Each point is reached from the start by the listed moves, each made 0, 1 or 2 times, or once backwards (-1), plus a little noise. Say if it took an odd or an even number of moves. Then give how often each move was made.

Moves:
(1): [37 -2]
(2): [20 37]
Start: [ -3 -26]
Points:
[ 38 -26] => odd (1, 0)
[111  48] => even (2, 2)
[ -4 -27] => even (0, 0)

Moves:
(1): [ 20  -2 -15   0   8  11  -2  -4   1 -14  -4]
(2): [-10  21  15   5   5  -9 -11   3   0 -22  -3]
(3): [  3   5  17  -8  -9  21  16  -3   0 -12  -5]
(4): [-4  7 -5 18  0 10  9 -4 -7 -1  2]
(5): [ 4 -3  6 -4 14 -2  8  6 -4 -6  5]
(6): [-19   3 -12 -16  -1   6  -4   3 -20 -10  17]
(7): [ -2   8  -6   6   2 -10  11   0   9   6   7]
(8): [ 7  4 -6 12  9 -1 -5 30  5 -1  1]
(9): [-13   1  -2  -5  14  14  -6 -13  26   0   3]
(10): [  5  19  10  -2  13  18 -13   6  -7  21 -10]
(11): [ 5 -1  6 -2  8  2  2 -2  4  1 19]
Start: [  4   9 -10  -6 -13  15  -4   8  -9  -8  -6]
Points:
[-49  21 -11 -34  -4 -46  -9  13 -82 -94  42] => even (0, 2, -1, 0, 2, 2, 0, -1, -1, -1, 0)
[ 74  17 -10  -5  92  67 -37  44  78  -9  10] => even (2, 0, 0, -1, 1, -1, 0, 2, 2, 1, 2)
[-11  20  -3  11 -14  -9  69  48 -29 -33  76] => even (-1, 0, 1, 1, 1, 1, 2, 1, -1, -1, 2)
[-42 121  12  14  14  73 -42  35  -7 -24 -31] => even (0, 2, 1, 1, -1, 1, 1, 1, 1, 2, -1)

Moves:
(1): [ 10   0  -3  -5  -1  -2  -1   0   5 -10  -3 -13   8  -4  13   2   0  -3
   6  11   4   4  12  -4   4]
(2): [-2 11 -2  2 -1  7 -5 -4  0  2  8 -1  2 -6 -6 -5  7 -4  8  0  0  2  0  0
 -4]
(3): [  5   4  10   3   2   0   7  -1  -1   2  -3   5  -4   3   1 -11 -10   6
   1  -3   1   0   7  -6   1]
(4): [  3   3 -10  14   2  -7   0   4   6   6  -1   3  -4   7   4   3   1   3
   0  -5   1  -2   8 -10 -14]
(5): [  3   6  -4  -8   4  -4   2   0  -2   1  -3  -2  -7   0  -3 -10  -3   0
  -3   1   1  -9   4  -5   4]
(6): [  4 -11 -15  16   8   4   3  -1  -9  -2  -5   0  -1  -2   5  -1 -12 -11
   2  -2  -5   3   4 -10  -1]
(7): [-10  11  -9  11   1   9   4  -2  -5  -9   6   0  -6  11  -1  -3   2   9
   2   5  -2  -7  -6   6   3]
(8): [ 4 -5 -2  1  0 11  4 11 -4  1 -7  5  1  1 -7  4  8 -1 -5  2  4 -2  8  5
  6]
(9): [ -7  -5   2   3   6   2   4  -5  11  -3   0   3   3   5   3   5   1   4
   1   2   9  -7   5 -12   0]
(10): [ 4  3 -5 -3 -2  2  2 -6  1  8  3  5  2  0  2  4 -2  0 -1 -5 -3  3  3 -2
  9]
(11): [  7  -2  -4  -9   4   1  -1   3  -1   2   4  -3  10   6  -4  -1 -10   2
  11   7  -2  -4   0  -1   2]
(12): [  2  -9   0  -7   3  -7   4   9   7  -8  -1  11   2   2   1  -3   3  -2
 -11  -2  -6  10  -8  -2  -4]
(13): [  0  11   2   2  -5   0  -2   6   3   1 -10   2   7  -8  -1   2  -9  -5
  -7   4   2  -1  -2   3  -1]
(14): [ 1  3 -2  2  0  1 -3 -6 -1 -1 -7 -2 -2  6 -4  3  1  0  0 -9 -1  2 -6  6
  4]
(15): [ -5   1   7 -13   3  -3   4   8 -12   1   0  -3   7   8  12   2  -3  -3
  -1  -4   9 -10  -2   6  -3]
(16): [  9   7   0  -4   8   0  11 -10   2  -3   7  -7  -3   2   2  14   7  -6
  -2   4  -5   4   5  -2  -6]
(17): [ 2 -3  3 10  4 -4  2 -3 -7  0  1  3  3 -3 -7 -5  6 -4  6  4  4 -1 -5  0
  1]
(18): [ -6   1  -5   3  11   7 -11  -5   1 -17   2  12  -6  -6   4   5   3  14
   1   4  -5  -2   5   2   7]
(19): [ -6  -1  -1  -3  13 -10   0  -6   3   3 -13  -1  -1  15  -3  -4   5  -7
   9   6  -3   1   7  10  -2]
(20): [  2  -2  -6  -4  -4   3 -17   2   0  -4   3   4  -9  10  -2   1   0   1
  -8   7  -1   8  -6  -3   4]
(21): [  3  -8  -6  -5 -17  -4  -2  -1   2 -11   5  13   2  -1   1  10  -2  -2
   1  -1  21  -2   2   4   3]
(22): [  3  -4  -8   3   4   1  -5  -5  -4   9  -2  -4  -1  -2   3   1  -4   7
 -14  -3  14   7   4  10  -2]
(23): [ -4   2   4   2  -2  -3   2   2 -10 -10   3   0   7   4   0   3  -2  -3
  -8  -9  -3  -8   7   3  -3]
(24): [  2   6  -1  -1  10   1  -3   7   5   1   2  -5  -6   0  -3  -7   2 -14
   1  -1  -7  -6   4  17   7]
Start: [  7  -1  11   6   4  -2   7  -5  -6  11  -2   0 -12 -10   6   0  -5  -8
  12   4   9  -4   4   2  -5]
Points:
[ 30 -41 -14 -51   6 -28 -37 -13   5   2 -19  41  25  14 -46   9  14 -14
 -21  47  58  37  -1  21  14] => even (0, 1, -1, -1, 1, -1, -1, 1, 1, 1, 2, 2, 1, 0, -1, 0, 2, 0, 2, 2, 1, 2, 1, -1)
[ 41  45 -54  59  72  44  28 -36  16   2 -19  45 -79  -6   1  -5  20  41
 -32  -2 -27  36  58 -52 -24] => odd (0, 2, 2, 2, 2, 1, 1, 2, 0, 1, -1, 2, 0, 1, -1, 2, -1, 2, 0, 0, -1, 1, -1, -1)
[ -3  -6 -21  75 121 -38 -17  21  10 -24 -35  56 -36  36 -14 -80 -61 -19
  17  14 -60 -26  44 -20 -26] => even (-1, 0, 2, 2, 1, 2, 0, -1, 1, -1, 2, 2, 1, -1, -1, -1, 1, 2, 2, 1, -1, 0, 2, 2)
[ 26 -28 -64  10  28  17 -19  62  23 -42   9  31   4  36  22  24   2 -75
   4  14  10 -16  50 -23 -13] => even (1, 2, -1, 2, 0, 2, 0, 2, 2, 0, 1, 2, 0, 0, 1, 0, -1, 0, 0, 2, 1, -1, 1, 2)
[-11  22  47  12  61  29 -10 -79  -6   4   2 -14 -12  -2  17   7  -9  69
  36  18  48   4   1   5  -4] => even (0, 1, 2, -1, -1, -1, 0, -1, 2, -1, 1, -1, 0, 2, 1, 1, 1, 2, 0, 0, -1, 2, -1, -1)
[-23  38  11   5  12 -33  14 -13  29 -11 -21 -11  19  24  45  20  -6 -28
  60 -15  53 -42  31 -12 -54] => odd (1, 2, 0, 2, 0, 0, 0, -1, 2, -1, 0, 0, 1, 2, 2, 0, -1, 0, 1, -1, 1, -1, 0, 0)
[  0  28 -65  41  60 -26 -54 -54  42 -53 -16  47 -35  46   3 -25  26  13
  28  29   1   9  32 -36  13] => odd (2, 2, 0, 2, 2, 0, 1, -1, 2, 2, 0, 2, 0, 2, -1, -1, 2, 2, 2, 2, 0, 0, 1, 0)
[ -24   53    5   39   35    9   -1   23  -49  -16   -2   59  -16   27
    3  -31  -38   22   17  -20   54 -108   57   13    0] => even (-1, 1, 2, 2, 2, 0, 1, 1, 1, 0, 1, -1, 1, 0, 2, -1, 1, 2, 0, 0, 1, 0, 2, 1)
[-15 -44 -31  65  42  49 -26  -2 -36  -3  21  42 -52  24   0  18  25 -10
 -19  17  73 -25  28  44  29] => odd (-1, 0, 0, 0, -1, 1, 1, 2, 2, 0, -1, -1, -1, -1, 1, 0, 2, 1, 0, 2, 1, 2, 0, 2)
